Rows are points. A path goes straight from each point to the next, and from the last back to the first. The post is the endless flat space through its rows: a point in 2 columns, a line in 3, a plane in 4, and so on, so that a path can go around it. Count how often the path circles the post. Going back the other way cancels.

Post, one row:
[[-24   2]]
Path (21 x 2):
[[  0   3]
 [ 13  60]
 [ -2  62]
 [ 36  15]
 [ -3 -63]
 [-47 -36]
 [-93   1]
 [-31  65]
 [ 10  27]
 [  2 -14]
 [-14 -37]
 [-18 -57]
 [ 22 -22]
 [ 30  21]
 [  6 -47]
 [-35 -62]
 [-53   2]
 [-53  50]
 [ -6  44]
 [  0  -7]
 [-13 -17]]
Times around: 2

Post (8 x 9):
[[ -17   34   49   35  -24  -53   33   17  -30]
 [  -8  -12  -64   46  -40   27  -20  -68   30]
 [   7    1  -40    7    8  -66  -85  -26  -32]
 [ -29    9   17  -95  -30  -33   18   23  -13]
 [ -14   40   79   21  -36  -45  -24   -5    4]
 [  -4  -13  -15  -43   31   34   50  -41   85]
 [   4   23   40  -18  -20 -118   -1   56   69]
 [ -12  -26  -31   64  -24   61  -28    9   19]]
Path (20 x 9):
[[-37 -52 -33 -38  27 -20 -24  29  37]
 [-29  13   1 -46  19 -40  24  16  25]
 [-40  38 -34  10  24 -28 -45  -1  29]
 [ -5  50  26  19  -5 -43  16  44  -2]
 [ 29  27  37   8 -28  -3  17  47  70]
 [ 18  -3  10  17 -35 -45  26  31 -11]
 [  3 -38  78  16 -50 -19 -37  17  54]
 [-48 -25  89  -2 -23  19 -21 -45  82]
 [-34  30  33  25 -38 -25   1 -14   0]
 [-25  45 -11  24  -2 -15   6  86  -4]
 [  2  25 -15 -45 -50  10 -48 -17  49]
 [ 38  13 -19  33 -42 -53  10   7 -36]
 [ 21 -32  22   6  32  -6 -15 -19   7]
 [-23 -47 -37  12 -31 -32 -16  10 -26]
 [-46 -20 -36  42 -49 -14  32  62 -17]
 [-43  40 -22 -80  14 -59  11  -6  82]
 [-26  34 -26 -19 -33 -11   2  49 -31]
 [ 19  33  34  40 -34  25 -18 -11 -21]
 [ 34  -8  77  14 -51 -22  10 -13 -13]
 [-25 -67 -52  63 -43 -26 -10 -28 -49]]
Times around: 3

Post:
[[-17 -23  10  62  57 -43 -27  10  10 -23 -34  -5 -63 -71  -2  -8 -26  23]
 [ 16  -6   8 -14  37  16 -29 -55 -58  32  -4 -30  31  11  36  -9   1  55]
 [ -8 -32   8   7  26  17  36  -8 -48 -28 -17  16   7  -5 121  -5  18 -44]
 [-21  -5   7 -49  33 -27   9  70  16 -41 -20  -2 -15 -14 -52   3 -14  50]
 [-19   0  44 -15  18  39 -49  -6 -31 -22 -48  -4 -58  61  32   6  25  44]
 [ 14 -19  25   0   4  84 -11  24 -47 -20  22  66  51 -41 -10 -50  -1 -38]
 [ -1  -8  22  11 -22  10  69 -14 -20 -23  -1  29  -5  20  -6 -24 -45 -24]
 [ -7  10  10  28 -35  49 -24 -13  -4 -21  16 -39   7  -7  21   6  22  74]
 [-12  10   9  -7   6 -35  -3  62  52  63  18  34  -7   6 -78  28 -49   9]
 [-11 -14  61  40  31  22  69  -9  95 -22 -13  37  -7  12 -28 -24  37  -3]
 [-35 -15 -35   0  32  24  -9 -46 -42 -76  85 -27  22  30  22 -55  54 -40]
 [-15 -17  39  28   2 -11  33  -1 -67   5  14 -30  -2 -11 -27  -1  58 -25]
 [ 20 -34  18 -57 -52   3 -23 -73 -33 -10 -37  64  54 -51  88  12  -9 -35]
 [ 18 -25 -16  13  13  53  48 -28  35   6 -19  33 -21 -35 -28  25   9   4]
 [ 32 -31   6  52   6 -30 -20  32 -13 -19 -94 -47  18 -23  -6 -23  32 -43]
 [-11 -39  33 -94   7 -16 -18  -4 -20 -48 -14 -59 -31 -48  88 -13 -31 -77]
 [  5  14 -16 -16 -40 -10  36  55  38   6  50  51 -23  19 -50 -98  23   0]]
Path:
[[-62  -5  35 -21 -27  15  34  46  -8 -26 -23  16   3  21 -46 -24  30   9]
 [-11 -26  -2  42  14  16   2  -3 -17 -43 -14 -13  20   7  22 -28 -23  -1]
 [-50  -2  -1   6  25  38  23 -26 -39   3   7  25  -7 -28  41 -10  22 -15]
 [-20 -21  -7  -2  46   5  17  -2 -55 -34   6  24  43 -25  50 -14  17 -43]
 [-38 -29  14   3 -23 -20   4  -1 -16  18   2 -11 -47 -22 -35 -18  14 -21]
 [ 16 -43 -18   9  21  31 -10 -28  21  11   2  19  27 -19 -15 -15   8  11]
 [  8 -53  32  -8 -16   7 -12  66 -30  21 -62   8  29   0  33 -10 -31   5]
 [-18 -51 -28 -30  16  15 -19  40  15   0 -18  39  28  -2  14 -11  -5 -49]
 [ 13 -56  31 -56 -12  30 -43  36  12 -39 -13  33   2 -18 -33 -13  -1 -21]
 [ 53 -24  35  -3  -6  31  18   4 -17 -53   9  36  10 -33  11 -15 -25 -51]
 [  1  14  19 -57  31  25  -5 -25 -22  -4 -34  44   0 -30   2 -20 -28 -25]]
Times around: 1
